Every row gives one point. To make a cloud, some directions were put in groups of two or more. Within a group, all points are equally far from the middle, so they leave a hole (a ring in 2 directions, a hollow ball in 3). The other directions are filled evenly. Then the cloud was stretched, turned, moved and blurred a little. Count the holes, and give their numbers of directions, smallest first.

Cloud:
[[35, -238],
[180, 4],
[209, -30],
[17, 13],
[201, 52],
[-125, 148],
[175, 386],
[82, -27],
[16, 112],
[132, -64],
[318, -66],
[80, -16],
[43, 250]]
Holes: 0

Cloud:
[[126, 58, 73],
[73, -188, 129],
[-23, -83, 66],
[-1, 306, -90],
[209, -70, 26],
[10, -129, 253],
[-227, 1, 123],
[-67, -56, 205],
[71, -206, -153],
[-206, -32, 250],
[182, 95, 171],
[-117, -257, 22],
[-28, 279, 13],
[-7, -357, 97],
[136, -153, -243],
[23, -169, 235],
[147, -271, 32],
[26, -172, 117],
[-113, -243, -174],
[119, -59, 99],
[-197, 86, 1]]
Holes: 0

Cloud:
[[-137, 33, 31, 1],
[115, -195, 338, -58],
[-23, 152, -77, -2],
[35, -241, 218, -65],
[-110, -125, 81, -210],
[-171, 26, 102, 5],
[262, 41, 218, -278],
[-122, -27, -18, 78],
[284, 19, 154, -23],
[-170, -41, 93, 257],
[192, 37, 239, 237],
[-19, 208, 283, -80],
[-67, 5, -167, 117],
[-148, -141, 235, 109],
[345, -7, -4, 54],
[197, 67, 330, -195],
[241, -138, 80, 63],
[-128, -99, 74, 80],
[-23, 136, 59, -151],
[-49, 57, -26, -168],
[-8, 16, -240, -26],
[163, -22, 403, 10],
[275, 6, 221, -184],
[-58, -142, -15, 39],
[-87, 8, -117, 94],
[-71, 132, 86, -107],
[199, 29, 363, -130],
[41, 199, -45, -16],
[183, 35, 224, 296]]
Holes: 1 (2)

Cloud:
[[159, 68, 117, -111, 270, 6],
[-182, -166, 85, 189, -15, 75],
[77, -82, 87, 121, 248, -216],
[-270, 140, -57, -97, -7, 4],
[157, 58, 56, -123, 279, -32],
[76, 81, 330, -218, 12, -36],
[15, 99, -100, 192, -97, 177],
[-234, 280, 244, -122, 77, -107],
[70, 102, 154, 157, -230, -296],
[156, 105, -28, -54, 95, 183],
[23, 236, -48, 155, 56, -317],
[251, -3, 266, -46, 22, 6],
[45, 245, -91, 85, -24, 134],
[260, -17, 189, 81, 0, 109],
[234, 159, -61, -76, 179, -74],
[106, -252, 108, 164, -90, -251],
[-122, -234, 76, 176, 50, -119],
[-146, -40, 54, -50, -169, -275],
[-188, 246, 321, 67, -11, 108],
[4, -46, -40, 373, -33, 62],
[-80, -67, 237, 174, -20, 182],
[-232, 217, -111, 46, 56, 42],
[112, 228, 242, 86, 22, -264],
[139, 57, -96, -51, 220, 104],
[-35, -195, -122, 104, 170, -86],
[244, 71, 153, 192, -163, -213],
[-109, 290, -150, 138, 39, -59],
[236, -94, 61, 253, 95, -203],
[-59, -71, 26, -258, -24, -101],
[-186, -30, -174, 77, -122, -37],
[42, -102, -48, -203, 91, -186],
[-190, 136, 284, 89, 108, 159],
[70, 58, 263, 237, -55, -263],
[-86, 262, -2, -31, -20, 179],
[121, -148, 189, 159, 80, 135],
[94, -111, 31, -76, 268, -97],
[295, -29, 149, -94, -20, -20],
[71, -190, -17, -178, 57, -114],
[-17, -25, 129, 308, -65, -281],
[331, -109, 23, 128, -141, -148],
[-55, 66, 188, -218, 202, 93],
[218, 185, 84, 104, -159, 22],
[-118, -167, 41, 81, -232, 28],
[22, -66, -185, 11, -208, -195],
[113, 199, 208, -42, 261, -103],
[275, -172, 161, 178, 14, -90],
[-90, 208, 344, 180, -80, 12],
[-65, -54, 155, 139, -259, -250],
[112, 179, -196, 111, 105, -226],
[-8, 248, 8, 219, -207, -152],
[-90, 250, -78, 37, -165, 29],
[123, 166, 197, -56, 204, 133],
[-139, 145, 301, -102, -186, -2],
[100, -206, 28, -103, -92, 70],
[-39, -134, -24, 127, -284, -7]]
Holes: 1 (6)

Cloud:
[[88, -49, -114, 28, -337, 386, -127, -11],
[-249, 88, -175, -98, 27, -48, -73, -343],
[87, -348, -189, 74, -47, -298, 237, 52],
[-51, 301, -57, 153, 227, 51, 17, -179],
[134, 92, -95, 38, -195, -26, 107, -161],
[162, -110, -89, -102, -250, 0, 202, 214],
[-160, 107, -58, 169, 171, -50, 91, 29],
[-144, 109, -30, -250, 68, -190, 147, -184],
[85, -133, -311, -182, -82, 88, 81, 28],
[48, -29, -139, -136, 41, 143, 35, 236],
[105, -252, -160, 366, -75, -154, 41, 7],
[-87, -126, -23, -89, 36, -31, 180, 225],
[-119, 8, -108, -126, -122, -185, 90, -320],
[72, -288, -51, 124, -350, -193, 76, 249],
[39, 70, -41, -145, -1, 243, -199, -13],
[-155, -75, -145, 289, -82, 83, 269, 79],
[-190, -96, -176, -208, -298, 192, -152, 259],
[-170, 109, -360, -142, -101, -148, 45, -30],
[-49, -312, -60, 354, -123, -172, 35, 101],
[55, -158, -270, -154, -114, -79, 287, 4],
[-107, -255, -124, 147, -111, -145, 65, 99],
[3, -96, 59, 286, -88, -58, 5, 48],
[17, 107, -27, -108, 181, 92, -74, -98],
[59, -122, -74, 96, -299, 230, 16, 127],
[-128, 74, -299, 171, 26, 65, -21, 38],
[33, -6, -226, -215, -27, 52, -209, 27],
[83, -198, 45, 0, -50, 145, -75, -40],
[-22, -38, -216, -14, 84, -157, 86, 50],
[-199, -264, -151, 197, -38, -61, 178, -44],
[-77, -200, -34, -216, 11, 5, -259, 81],
[-40, 169, 99, 0, -27, 27, 284, -180],
[6, -174, -139, -260, -91, 62, -64, 172],
[2, 87, -100, -284, 190, -49, 204, 72],
[-2, -336, -130, 209, -181, -63, 45, 54],
[11, -143, -67, 191, -383, -109, 37, -23],
[55, -30, -309, -117, -235, 36, -84, -46],
[-201, 166, -33, -220, -156, -216, 76, -35],
[25, -139, 2, 7, -33, 183, -333, -33],
[57, 268, -70, -27, -118, 62, -85, 144],
[-169, 63, 142, -156, 46, 39, -36, -263],
[45, -75, -302, -100, 131, -102, 54, 157],
[-274, -85, -237, 19, -137, -147, 68, -230],
[-167, -261, 284, -144, -21, 52, 124, -151],
[-37, 28, -105, 111, -29, 275, 67, 28],
[-92, -95, 146, -326, 51, 53, 117, -259],
[20, 168, -3, -42, -73, -121, 282, 158],
[152, -64, -279, -87, -120, 23, -137, -298],
[-205, 155, -26, -175, 26, 134, 224, -50],
[-21, -242, -170, 121, -304, -68, 69, -214],
[181, -100, -104, -24, -129, -135, -66, -67],
[-78, 189, 47, -81, -164, -58, -88, 70],
[78, -130, 126, 323, -63, -11, 59, 20],
[-17, -238, -149, -104, -207, 49, 231, -204],
[73, 354, -8, -16, -108, 151, 153, -270],
[-103, -116, -24, 36, 62, 146, 308, 31],
[-145, 148, -130, -269, 9, -273, -152, -134],
[-167, 69, -109, 61, -115, 163, -25, -175],
[-32, 42, 235, 199, 7, -60, 155, -163],
[202, -82, 275, 57, -42, 77, 5, 48],
[289, 109, -53, -163, -9, 241, 73, -58],
[140, 34, -213, -130, 254, -16, 90, 12],
[70, -55, -21, -46, 13, 133, -74, -329],
[-37, -226, 11, -133, -285, -199, 33, 91],
[139, -210, -184, 10, -158, 206, -49, -176],
[45, -345, 58, 130, -131, 135, 85, -95],
[-74, 32, 12, 131, -27, -68, 399, -42],
[-237, -47, 71, -128, -152, 186, 111, -13],
[205, -216, -197, -39, -140, 149, -321, 121],
[-89, 70, 109, -176, -384, 49, 36, 196],
[170, -323, -236, -220, -105, -112, 20, -113],
[-45, 54, -265, -153, -44, -37, 197, 16],
[2, -185, -97, 24, 4, -283, 327, -156],
[-1, -317, -88, -278, -259, 171, 110, -108],
[-232, 63, -2, 56, -101, 234, -320, -86],
[-356, 245, 119, -57, -182, 103, -130, 130],
[33, -19, -427, -237, -144, 156, -140, 80],
[-63, -28, -249, 192, 1, -22, 74, 86],
[67, -147, 65, 166, -48, -86, -179, 150],
[-277, -70, 230, 255, -2, -148, 27, -16],
[84, -69, -42, 315, 7, -135, 205, -113],
[-36, -235, 6, -32, -217, -8, -186, 75],
[-100, -85, -93, -87, 30, 214, -206, 32],
[9, -267, 157, 102, 33, -5, 120, 6]]
Holes: 0

Cloud:
[[46, -185, 27, 93, -344, 252, 235, -12, 181],
[11, 254, 184, -173, -193, -158, -74, 346, 67],
[-61, -100, -4, -273, -42, -155, 160, 353, 0],
[86, 42, 6, 24, -375, -85, -48, 135, 154],
[245, -93, 234, 43, -27, 23, -72, 42, -183],
[214, -203, -15, 68, 158, -34, 160, 178, 18],
[-233, -111, -112, 90, 13, 66, -25, 15, 157],
[278, 94, -1, 128, 139, -17, -46, 193, -68],
[131, 70, -119, -393, 96, 208, 42, 81, -64],
[-127, 26, -12, -397, -9, -107, -291, 66, -62],
[-27, 58, 287, 281, -284, -19, -79, 235, 87],
[69, -190, -75, -102, -408, 91, 274, 141, -36],
[-146, -345, -71, 83, -126, 161, 73, 174, 78],
[-51, 97, -6, 64, -29, -12, 340, 79, -156],
[-24, -35, -39, -385, -253, 66, -157, -86, -1],
[21, 118, -102, -330, -79, -175, -117, 167, 40],
[193, -90, 17, -284, -16, 330, 82, -74, -96],
[32, -109, 133, -35, -68, -109, -70, 160, -391],
[-215, 27, 51, -192, -8, -82, 277, 230, 75],
[289, -105, -86, -293, 59, 67, -211, -5, 37],
[-31, -383, 126, -40, -191, 291, -81, 268, -26],
[221, -88, 66, 88, -62, 211, 89, 140, 104],
[121, -113, -333, -24, -280, 113, 190, -17, -72],
[-173, -129, -219, -220, 14, 125, 114, 20, 68],
[-38, -120, -196, -155, -21, -42, 345, 179, -70],
[-178, 21, -189, -171, 61, 73, 104, -246, 84],
[-93, -3, -86, -229, -184, -40, 273, 278, 55],
[16, 237, -163, 15, -25, -61, -119, -48, 136],
[-97, -218, 0, -243, -253, -54, 56, 7, 49],
[-71, -43, -65, -29, -158, 84, -276, 151, -219],
[-142, 168, -38, 9, 52, 7, 16, 460, -102],
[251, 29, -75, -1, -124, 326, 46, 256, 97],
[-151, -8, 5, -172, -162, -13, 344, -90, 66],
[280, -79, 13, -7, 49, 369, 191, 67, 42],
[271, 91, -303, -24, -85, 137, 28, -24, 49],
[-204, -169, 40, -12, -128, -44, 91, 150, -254],
[228, 23, 244, -78, 95, -147, 13, 276, -214],
[-205, -88, 72, -348, -15, 16, -97, 270, 168],
[176, 173, 64, 81, 154, -184, -98, 165, -47],
[93, 161, -44, 123, 28, -168, -1, -67, 84],
[21, 103, 71, 179, -183, -112, -88, 54, -68],
[-7, 15, -227, -9, -82, -228, -1, 218, 39],
[15, -181, -8, -71, -298, 159, 116, 74, 183],
[129, -149, 130, -154, -66, 111, 113, 330, -54],
[-109, 236, 60, 166, -62, 181, 105, 60, 124],
[73, -35, 92, 264, -186, -109, -58, 161, 77],
[167, -75, 238, -5, -103, 104, 212, 218, -241],
[7, -240, 23, 13, -192, 73, -123, -164, 183],
[-63, -402, -36, 123, -69, -42, 172, 152, -130],
[-36, 47, 33, -350, 64, 351, 14, 30, 179],
[-120, -113, -173, -4, 162, -81, -63, -114, 13],
[-138, -95, -270, 201, -16, 224, -37, 53, -51],
[-129, 71, -228, -60, -199, 72, -23, 140, -31],
[4, 141, 227, 106, -9, -128, 151, -27, 85],
[-19, -18, 164, -303, -226, 51, 146, -9, -27],
[-30, 230, 80, -212, -218, 69, 179, 234, -5],
[-37, -59, -8, -216, 36, -13, 256, -175, 57],
[97, -128, -81, -364, -225, 37, -145, -135, -140],
[56, 24, -33, 71, 30, -103, -292, 127, 199],
[-114, -38, -87, 199, 22, 67, 130, 148, -133],
[-87, 86, -209, -245, 10, -325, -25, 78, 39],
[-72, 12, 66, 100, 72, 7, -57, 0, 239],
[143, -135, -225, -241, -64, -92, -213, 44, -29],
[149, 147, -136, -214, -86, 85, -69, 27, 313],
[-181, -106, -36, 242, -125, 53, 100, 88, 88],
[70, -178, -60, -248, -142, 220, 209, 97, -98],
[-193, -49, 138, -244, -64, 46, -189, 145, -102],
[33, -201, -198, -343, -161, 192, 34, -264, 23],
[43, -101, 221, 127, -260, 240, 156, -12, 155],
[35, -97, -339, 118, 49, 25, -65, 20, -94],
[-254, -89, 117, -213, -349, 72, 171, -53, 95],
[-75, 196, 284, 106, -267, 36, -89, 138, 46],
[74, 141, 10, -211, -217, 48, 191, 383, 122],
[129, 118, -94, -64, -338, 0, 170, 189, 158],
[180, 124, -75, 242, -109, 3, 130, 62, 0],
[170, 159, 198, -228, 91, 59, 67, 90, 23],
[-149, -119, -67, -103, -75, -7, 99, -137, 195],
[24, 200, -238, -62, -88, -101, 165, 288, -9],
[132, 140, 227, -123, -149, 106, -41, 188, 96],
[120, 70, -116, 185, -111, 140, 19, 151, 188],
[-139, 21, -208, 107, -216, 130, -189, 60, 17],
[16, 69, -59, -307, -82, 130, -269, 204, 179],
[-103, -70, -17, 9, -422, -138, -79, 64, 226],
[-163, -163, -54, 251, -114, 307, 4, 40, 155],
[-26, -162, 230, 47, -30, -38, 140, 147, 54],
[-71, -222, -1, -175, -4, 21, -132, 80, 220]]
Holes: 1 (4)

Cloud:
[[11, 261, 79, -57, 61, -10, 5, 100, -216],
[117, -72, -155, -48, 76, -180, 249, 328, -28],
[-56, -39, 20, -41, -22, 21, -113, 261, 31],
[10, 101, -3, 56, -220, 37, 234, 233, -88],
[-235, -29, -77, -215, 226, 120, 144, 177, -153],
[31, -238, -135, -151, 248, -143, 244, 272, 99],
[-13, -250, -41, 131, 119, 244, 26, 185, -41],
[142, 28, -218, -319, -21, -97, -27, -198, -194],
[176, -363, -226, -81, -23, 211, 190, 80, -13],
[-90, -81, 153, 81, 120, 207, -80, 10, 18],
[39, 9, -223, -247, 353, -81, 34, 200, -164],
[111, -174, -139, -247, -76, -172, 218, -154, -64],
[214, -77, -260, -105, 131, -213, 32, -139, -62],
[15, -67, -304, -472, 109, -44, 64, -75, 85],
[160, 75, -252, -79, 94, -270, 82, 97, -78],
[173, -224, -33, -21, 231, -75, -94, 88, 132],
[130, 107, -211, -164, -251, 258, 64, -33, 0],
[-22, -162, -14, 152, 107, -141, 222, 62, 130],
[57, -245, -199, -369, 70, -30, 164, -143, 34],
[81, -286, -263, -304, 193, 213, -8, 81, -3],
[110, -152, -392, -203, -141, -6, 36, -24, 207],
[-44, -183, -146, -433, 62, 134, -10, -107, 122],
[129, -38, -149, 33, -107, -75, 111, 66, -287],
[-63, 174, -141, -339, 109, -42, 215, -52, -56],
[20, 162, -202, -337, 66, -223, -56, -145, -132],
[-110, 62, -121, 51, -249, -12, 201, -25, -140],
[-75, -73, -55, 39, 4, 12, -116, -5, -203],
[41, 203, 35, -215, 280, -57, -26, -33, -137],
[6, 114, -132, 43, -27, 29, -76, -168, 158],
[-23, -207, -180, -89, 115, 74, 16, 337, -40],
[7, -425, -279, -153, 153, 142, 59, -128, -23],
[-84, 25, -296, -97, 64, -197, 40, 39, 128],
[-49, 202, 125, -206, 282, 38, 23, 171, 64],
[-105, -64, -180, 107, 234, 59, 146, -92, -121],
[121, 37, -270, -177, 317, -11, -148, -22, -115],
[-159, -85, -71, -360, 220, -102, -7, -168, 14],
[241, -223, -262, -1, -140, -98, 8, 7, -116],
[188, -50, 182, -174, -58, 41, 208, 138, 49],
[-27, 183, -46, -398, 68, -55, 16, 64, -205],
[325, -86, -187, -65, 28, -127, 82, 224, -67],
[-178, -208, -59, -314, -26, 28, 61, -140, 191],
[-51, 110, -136, -175, 161, 234, -28, 282, -2],
[165, 150, -52, -204, 45, -98, 58, -38, -259],
[-62, -61, 108, -121, -201, -149, -40, -126, 19],
[-1, 178, -120, -78, 62, 30, -221, -69, 112],
[-176, -27, 62, -259, 62, 50, -77, -197, -79],
[46, -206, -94, 1, 223, -154, -34, -121, 147],
[53, 31, -300, -117, -93, -181, -103, -280, -54],
[65, -45, 148, -270, 72, 24, 100, 163, -147],
[67, -37, -257, -101, -271, -164, 106, 188, -32],
[123, 37, -160, -208, 146, 88, 294, 274, -113],
[17, -158, 134, -144, -10, 29, 181, 8, 261],
[163, -145, 69, -87, 41, 93, 35, 177, -206],
[-209, 36, 122, -184, 236, -1, 42, -72, -2],
[61, -309, -225, -281, 108, 25, 236, -13, 173],
[98, -36, 3, -246, 205, -155, 35, 11, -199],
[200, -180, -191, 119, 81, -57, 19, -93, -112],
[63, -161, -19, 20, 81, 172, 119, 387, -63],
[-39, 34, -397, -208, 247, -65, 65, 46, -105],
[29, 87, -40, -285, -170, -161, 44, 145, 212],
[-205, 8, -205, -300, 106, 157, -72, -211, -117],
[-43, 38, -102, -88, 224, 343, 25, 172, -134],
[66, -175, -224, -329, 16, 113, 134, -125, 198],
[0, -445, -202, -47, 143, 128, -18, -31, -40],
[48, -175, 42, -68, 174, -251, 169, 114, -56],
[271, 61, 37, 12, -76, -113, 198, 13, -51],
[62, -69, 156, -20, -262, -88, 177, 142, 137],
[-15, -246, -318, -271, 130, 126, 185, 111, 185],
[-193, 86, -71, -358, -41, 70, 20, -191, -104],
[121, -198, -61, -157, 193, 4, -82, -55, 260],
[39, 78, 98, 5, -43, 90, 141, 381, 79],
[27, -253, -263, -112, -183, -79, 278, 96, 201],
[241, 24, 42, -191, 54, -157, 54, 24, 157],
[-11, -133, -220, -349, -40, 231, -130, -16, 98],
[24, 148, 92, -39, -86, 326, -50, -38, -55],
[18, -108, -58, -158, -371, 128, 60, 110, -19],
[-125, -115, -8, -152, 21, 304, -66, 127, -77],
[68, 59, -80, 44, -41, -40, -163, -1, -180],
[121, 20, -5, -181, 111, -168, 127, 349, -88],
[-104, 121, -247, -324, 199, 12, -143, -176, -124],
[43, -29, 221, 47, -25, 100, 10, 239, -41],
[156, 125, -76, -81, -40, 87, 59, -39, 264],
[92, 24, -9, 214, -51, -45, 109, 106, 122],
[-196, 20, -67, -200, -220, -20, 48, 75, -114],
[234, -129, -294, -217, 12, -122, 176, -120, 38],
[160, -257, -237, -108, 233, -199, 83, 193, -3],
[-10, -59, -247, 101, 181, -45, 53, -171, -57],
[249, -19, -245, -140, -153, 123, 2, -181, -85],
[34, 56, 111, -74, -275, 183, 236, 185, 71],
[68, -128, -90, -281, 224, -71, -25, -70, -219],
[-95, -64, -79, -156, 78, 144, 228, -95, 236],
[148, -100, -267, -232, 205, -204, 30, -70, 135],
[94, -84, -91, -18, -59, 28, 188, -291, 10],
[165, -225, -211, -59, -154, 11, 356, 53, -96],
[147, 11, -150, -144, 353, -112, 2, -72, -55],
[145, -164, -349, -157, 234, 92, -48, 28, -159],
[-74, -126, 33, 104, 336, 7, 77, 43, 93],
[-41, -161, 98, 59, 318, 58, 107, 234, 125],
[219, 55, -160, -99, 38, 29, -249, -59, 58],
[1, 315, -160, -247, -84, 122, -41, -131, 12],
[-63, -77, -111, -211, 125, -84, -154, 226, 77],
[142, -146, -308, -317, -7, 137, 46, -102, -148],
[196, 94, -90, -315, -142, 115, -58, -156, 82],
[145, 185, -236, -200, 21, -53, 201, 88, 92],
[-2, -113, -74, -83, -5, -142, -188, -223, -76],
[31, 99, -98, -233, 327, -100, 8, -52, 120],
[-158, -136, -132, 37, -241, -116, 104, -203, -11]]
Holes: 1 (9)
